Each row is a point. Two turns around zero, p and q, are shown by what they do to some points. Where does a point land after both, in the order given? Backwards means that the second turn is done in reverse. Each puzzle has new turns, and all numbers are rounded.

Turn p:
[-27  31  59] -> [-59   3  42]
[ -3 -40 -26] -> [ 25 -30 -28]
[  8  19 -19] -> [  6  25 -11]
[-18   5 -13] -> [-12   2 -19]
[ 40 -15   0] -> [39  0 18]
Turn q:
[ 31 -14  -8] -> [ 30   4 -17]
[  3  -7 -17] -> [  1  -4 -18]
[-23  26 -50] -> [-46  11 -38]
[-20 -34  39] -> [ 12 -40  37]
[ 8 29 37] -> [ 3 29 38]
Where do these land?
q, then p: [-4 32 18] -> [-31  12  16]
q, then p: [-11 -33  14] -> [ 19 -30  12]
p, then q: [ 32 -40  19] -> [52 -8 14]
q, then p: [-9 32  8] -> [-32   9   5]
p, then q: [ -8  10 -59] -> [-16  26 -52]

Turn p:
[-25 -19  27 -16  40  19] -> [-20   2  24  -8  52  13]
[ 31  21  12 -29  14 -38] -> [ 28  20  33 -13  -8 -39]
[ 2 32 25 47 18  9] -> [13 11  2 61 16  3]
[ 35 -41  -4  20 -29 -18] -> [ 25 -54   1  -6 -30   3]
[-10 -28  -1  -9 -19 -29] -> [-18 -30   6 -19 -15 -18]
[-30  16  23 -11   4  53] -> [-31  33   9  11  19  45]
[-31  53 -41 -19  -4  14] -> [-22  60 -42  -6  -8  -7]
[ 28 -34 -41  18 -23 -11] -> [ 26 -42 -34 -19 -26   0]
Turn q:
[ 28  49  39   7 -11  36] -> [ 19  15  58  25 -36  18]
[ 24  19  22 -16 -10 -36] -> [ 28  11   8 -11 -26 -36]
[-13  41 -27  11  38   3] -> [20 46 -7 11 29 25]
[ -2 -43 -16 -32  25  -2] -> [  6 -36 -13 -27  39  -5]
[-45 -25  -6  37  22 -40] -> [-35  18 -40  21  37 -34]
[ 44 -11 -26  23 -19  35] -> [ 15 -34 -15  25 -29  42]
[ -2   1  11 -26 -24 -31] -> [ -1   4  -1 -32 -20 -30]
[-34 -32   4  -4 -19  34] -> [-50 -25  11 -11   8  18]
Where do these land?
p, then q backwards: [ 17  -4 -28  14  35  10] -> [ 13  -5 -29  -7  35 -17]
p, then q: [  5 -36  -5   7 -45 -11] -> [-35 -39 -11 -22 -14   0]
q, then p: [-15  13   8   0  27 -16] -> [ 13  17   6  13  13 -24]
q, then p: [ -6  33 -20 -38 -11  -3] -> [  5  42  18 -23 -17  12]
q, then p backwards: [-17  38 -28   3  29  -9] -> [  5  33 -13 -11  30  34]
p, then q backwards: [ 13  24  41 -14 -64  12] -> [ 11  42  25  17 -52  36]
p, then q: [ 44 -38  11  30  28 -14] -> [ 29 -58  -6  25   8 -22]
q, then p: [  6 -40   7 -44 -33  -8] -> [-25 -24  20 -55 -10  -7]
p, then q: [-47   9  16  43  34  40] -> [-12  23  -8  51  54  31]
